Each point is reached from the start by the listed moves, each made 0, 1 or 2 times, or once backwards (-1), plus a little noise. Is the number of moves made odd or even? Then give how often each move was made.
In the rows, zero is written as 128.

Moves:
(1): [146 138 130 134]
(2): [112 157 128 134]
Start: [131 126 135 153]
Points:
[136 202 139 179] -> even (2, 2)
[ 99 183 135 164] -> even (0, 2)
[119 194 136 172] -> odd (1, 2)
[146  97 135 147] -> odd (0, -1)

Moves:
(1): [160 145 126 114 123 119 113 133 146 144 111 129 122]
(2): [126 158 129 129 117 123 143 136 118 138 129 128 138]
(3): [135 130 148 139 145 134 140 127 136 113 128 131 128]
(4): [136 131 108 147 134 123 130 135 127 129 126 133 134]
(5): [123 124 118 123 152 137 123 144 115 125 115 146 123]
(6): [145 120 127 128 124 153 137 145 117 142 148 139 119]
(7): [137 123 121 112 140 117 162 118 120 122 137 119 138]
(8): [126 122 135 128 125 104 122 148 129 127 131 140 132]
(9): [123 134 127 123 129 137 125 137 156 124 140 117 127]
(10): [127 130 136 137 140 124 127 125 125 150 134 126 135]
(11): [118 136 129 116 125 122 113 109 127 109 157 151 150]
Start: [133 154 118 118 140 135 117 134 131 125 131 138 110]
Points:
[161 198 115 105 217 156  14 116 208  63 106 208 121] -> even (2, -1, 2, 1, 2, -1, -1, -1, 1, 0, 2)
[143 163  56 108 103  83 121  76 101  84 189 180 175] -> odd (0, 0, -1, 2, -1, 0, 1, 0, -1, -1, 2)
[128 183 165 173 125 187 134 188 171  99 249 175 130] -> odd (-1, 1, 2, 1, -1, 2, -1, 1, 2, 0, 1)
[112 191 163  86 163 126 241 159 152  59 191 112 142] -> even (-1, 2, 2, -1, 0, 0, 2, 1, 2, -1, 0)

Moves:
(1): [146 131 128 129 127 122 137 130 123 126 133 132 129 128 126 128 130 131
 134 130 126 126 121 118 129 125]
(2): [128 144 134 126 123 122 125 132 125 128 123 123 125 120 141 123 133 132
 123 138 124 136 120 137 120 126]
(3): [125 122 136 122 128 125 133 123 122 127 125 125 138 122 130 114 121 130
 135 132 113 124 122 120 133 136]
(4): [132 120 126 143 121 127 124 126 116 120 126 109 138 130 125 127 130 128
 132 123 127 136 124 125 132 119]
(5): [131 125 129 132 135 130 131 128 133 124 137 126 128 131 129 127 135 132
 131 130 126 132 129 124 125 133]
(6): [128 128 131 124 132 149 134 129 121 123 129 129 129 134 135 136 128 134
 128 127 128 129 134 123 132 129]
(7): [122 125 133 127 127 124 145 130 123 133 131 126 124 123 120 128 129 139
 125 130 130 129 131 133 125 127]
(8): [134 115 135 131 128 126 127 141 132 135 128 131 135 123 132 128 129 131
 114 130 134 127 127 129 119 131]
(9): [129 132 125 135 119 129 132 127 149 122 135 129 134 128 135 121 130 131
 125 128 132 123 132 124 133 122]
(10): [127 123 128 134 118 134 116 126 134 144 124 136 126 129 109 126 131 136
 128 132 125 139 125 130 130 131]
(11): [122 135 131 127 127 137 118 128 119 129 146 121 131 128 122 128 123 121
 123 128 123 128 126 122 127 128]
(12): [131 128 128 131 132 121 121 123 124 123 130 144 136 128 128 132 134 131
 127 127 122 126 135 132 126 125]
(13): [128 127 117 123 137 131 124 130 131 128 122 121 144 125 126 133 129 134
 137 130 129 123 128 134 123 128]
(14): [112 127 136 118 131 121 132 137 129 133 118 127 132 143 136 134 138 128
 127 136 124 121 127 119 139 122]
(15): [129 130 123 130 130 127 129 127 124 138 126 130 132 128 132 122 127 125
 125 125 132 128 127 128 133 129]
(16): [128 127 131 130 126 124 124 120 130 134 129 122 137 126 138 144 117 127
 129 136 128 132 132 127 129 126]
(17): [135 122 137 120 130 128 126 119 134 125 131 120 129 125 123 129 142 124
 125 122 129 115 128 130 134 128]
(18): [134 123 119 116 125 127 122 132 121 128 132 127 120 131 132 127 134 138
 129 126 133 122 118 133 132 133]
(19): [123 130 132 129 130 129 123 130 129 136 134 124 127 122 139 133 138 126
 142 123 128 122 127 127 127 124]
(20): [127 122 131 128 126 132 128 132 124 123 133 129 131 126 130 117 122 119
 131 143 131 133 126 140 129 125]
(21): [130 131 144 130 138 120 123 130 126 124 135 127 129 131 127 123 119 134
 133 116 143 132 129 130 133 124]
(22): [128 120 127 118 119 127 119 134 126 124 129 126 133 130 128 125 128 127
 129 128 125 148 135 123 129 124]
(23): [134 131 122 125 127 123 121 133 125 128 130 121 128 122 125 120 124 135
 128 128 126 125 150 125 136 129]
(24): [129 131 131 124 124 129 135 133 134 125 136 131 127 131 130 125 124 130
 135 122 115 131 119 148 136 128]
Start: [141 126 125 133 120 136 126 124 136 117 135 122 131 125 121 121 133 133
 131 130 128 125 124 142 127 131]
Points:
[144 124 152 125 100 129 151 165 121 116 242 138 169 113 203  94 143 183
 107 134  94 145 112 163 133 136] -> odd (0, 1, 1, 0, 2, 1, 2, 2, 2, -1, 2, 2, -1, 0, 2, 1, -1, 2, 1, 0, 0, 1, 0, 2)
[142  81 164 101  90 139 126 159  95 137 166 133 174  84 154 106 126 182
 109 249  82 199 127 130  77 154] -> odd (1, 2, 2, -1, 2, 1, 2, 2, 0, 1, 1, 1, 0, 0, -1, 2, -1, 1, 0, 2, -1, 2, 0, -1)
[ 96 192 163 121 133  83  83 160  50 121 127  14 195 122 168  59  79 114
 186 122  86 143 108 123 179 101] -> even (0, 2, 2, 2, -1, -1, -1, -1, -1, -1, 2, -1, 1, 2, 2, 0, -1, -1, 1, 0, 2, 0, 2, 1)
[123 110 146 114 149 169 112 132 115  90 232 124 112 130 152  65 130 121
 164  97 189 150 166 130 147 127] -> even (-1, -1, 0, -1, 2, 1, 1, -1, 1, -1, 1, 0, -1, -1, 2, -1, 0, 1, 2, 2, 2, 2, 0, -1)
[109 137 166 155 142  55 122 133 118 140 119 133 121 156  82 121 154 178
 135  93 123 157 185 165 176 101] -> even (-1, 0, -1, 1, 1, -1, 2, -1, -1, 1, -1, 2, -1, 2, 1, 0, 0, -1, 0, -1, 2, 0, 2, 1)
[204 129  72 143 104 106 169 149 140 125 181  72 161  93  95  68 125 192
 169 112 121 124 116 182 151 131] -> odd (2, 0, 0, 1, 1, -1, 2, 0, 1, 0, 0, -1, 2, -1, 2, 0, 0, 1, 0, 0, 0, 0, 2, 2)
[166 125 176 100 133  46 128 177 131 164 116 170 169 134 113  78 113 160
 155 123 101 140 139 151 186 122] -> odd (2, 0, 1, -1, -1, -1, 0, 1, -1, 1, -1, 1, 0, 2, 2, 0, 0, -1, 0, 0, 2, 1, 2, 2)
[164 153 127  93  76 119 134 166 211 138 103 109 173 138 201 127 144 136
  87 183 117 149 179 125 170 104] -> odd (1, 2, -1, -1, 0, 1, -1, 1, 2, 0, -1, -1, 0, 2, 2, 2, 1, -1, -1, 0, -1, 2, 2, 1)
[198 127 157 183 141 150 126  85 166  76 190 145 146 141 130 122 197 144
 166  25 170 122 176 107 174  85] -> odd (1, -1, -1, 1, 1, 2, 0, -1, 2, 0, -1, 2, -1, -1, 2, -1, 2, -1, 2, -1, 2, 1, 0, 0)
[151  69 144  97 150 122  84 159 150 128 180 108 179  98  95  40 131 120
 117 128 148 100 170 160 151 156] -> odd (-1, -1, 1, -1, 1, -1, 0, 2, 0, 0, 1, 0, 1, 0, 2, -1, 2, 0, 0, 2, 1, 1, 2, 0)
[181 120 112 198 105 104  82  91  86 103 192 122 180 129 113 151 104 108
 179 116 140 185 110 136 125  78] -> odd (2, -1, -1, 2, 0, -1, 0, -1, 0, 0, 1, 2, 0, -1, 1, 2, -1, 0, 1, 1, 1, 1, -1, 0)
